Each point is reached from the start by the listed moves, each made 0, 1 or 2 times, or once backwards (-1), plus a little noise. Is the number of moves made odd or even? Then give how often each move was made.

Moves:
(1): [ 3.0 -1.5]
(2): [2.6 4.5]
Start: [-1.1  1.6]
Points:
[-0.7 -4.6] => even (1, -1)
[2.0 0.2] => odd (1, 0)
[ 1.1 12.2] => odd (-1, 2)
[ 2.1 -5.9] => odd (2, -1)

Moves:
(1): [ 4.2 -1.1  0.0  1.2  1.4 -0.5  0.0 -1.0 -1.0]
(2): [ 0.3  3.9 -0.3 -1.0  0.1 -0.5 -0.3  0.1  0.0]
(3): [ 1.3  1.4  5.8  1.0 -0.4  0.7  0.5  1.7  0.0]
(4): [-0.3  1.7 -0.1  5.6  0.5  0.2  0.8 -0.3 -0.3]
(5): [-0.4  0.1  1.5  0.3  5.5 -0.2 -0.2 -1.0  1.5]
(6): [ 0.2  0.5 -1.1 -0.5  0.4  4.5 -0.1  0.4  1.0]
Start: [ 0.6  1.5  0.0  2.3  0.1 -0.4  0.3  0.5 -0.5]
Points:
[ 3.2 -0.3 11.3  5.9 -6.7 -3.0  1.8  3.7 -3.1] => odd (0, -1, 2, 0, -1, -1)
[ 6.7  1.8 14.2  0.6 10.4 -0.1 -0.3  1.3  1.9] => even (1, 0, 2, -1, 2, 0)
[-2.8  5.4  7.4  7.5  3.8  1.2  1.2  2.4  1.9] => even (-1, 0, 1, 1, 1, 0)
[ 8.1  4.9  3.2 10.4 14.2 -6.3  0.9 -4.3 -1.0] => odd (2, 1, 0, 1, 2, -1)
[12.0  3.1  9.7  5.8  2.8  8.8  1.4  2.9 -0.9] => even (2, 0, 2, 0, 0, 2)
[6.5 8.3 4.5 8.5 7.7 8.1 1.2 0.7 1.5] => odd (1, 1, 1, 1, 1, 2)

Moves:
(1): [ 3.6  2.5  1.2  1.6  3.3  0.1 -1.2 -0.9 -2.2  0.6 -0.9  0.8  0.4]
(2): [-2.9  3.8  0.6  1.3  0.1  0.6  0.5  0.2 -1.5 -1.1  0.1  0.8 -0.2]
(3): [-0.5 -1.3  4.2  0.2  0.8  0.4  0.1 -0.4  0.9 -1.6  0.1  0.1 -1.3]
(4): [-1.4 -2.4 -1.7  4.7  0.6  0.3  2.6  1.0 -2.0 -1.3  1.6 -1.2 -0.2]
(5): [-1.1 -1.1 -0.1 -2.0  3.5 -0.2  0.6  0.2 -0.3 -0.9  0.6  1.9  1.4]
(6): [ 0.5  0.9  1.8 -0.8 -2.4  6.4  1.2  0.3 -0.4  1.3  2.6  0.0  1.7]
(7): [ 0.4 -0.4  1.7 -1.2 -0.9 -2.0  4.9 -1.2 -1.6 -0.4  3.0 -0.6  1.9]
(8): [ 0.0  0.1  1.2  0.6 -0.8 -0.2  0.9  5.9  0.9  0.3 -0.3  4.1  0.4]
(9): [ 1.1  0.4 -1.5  1.4 -0.3  1.2  2.1 -3.9  4.4  0.1  1.7  4.3 -2.0]
(10): [-2.2  1.1  0.8  0.3  3.0 -0.3  2.2  0.8  1.1  5.8  1.5 -2.4 -0.5]
(11): [ 0.8  2.6 -0.3  0.6  0.6  0.3 -3.2  0.5 -0.4 -1.6  7.1 -1.0 -1.0]
(12): [-1.6 -1.3 -0.6  1.0 -0.4 -0.8 -0.8 -0.8 -3.8  2.6  0.9  4.3 -1.1]
Start: [ 1.3  3.1  1.0 -1.2 -0.5  0.5 -1.9 -0.2 -1.6  0.9 -1.5  0.0  0.6]
Points:
[  0.7  18.2   3.6   3.3   2.0  -6.8   5.7 -12.0  -1.5   6.3  11.7  10.2
  -4.9] => odd (1, 2, 0, -1, -1, -1, 2, 0, 2, 1, 1, 1)
[-8.5  4.6 14.9 -3.9  4.6  3.0 12.8 15.7 -4.4 12.0 -1.5  2.2  6.9] => odd (0, 1, 1, 0, 1, 1, 1, 2, -1, 2, -1, 0)
[ -2.4   0.3  -6.1  10.0   2.4 -10.1   8.3   7.0 -11.6  -0.5  22.9  17.3
  -0.6] => even (0, 0, -1, 2, 1, -1, 2, 2, 1, 0, 2, 2)
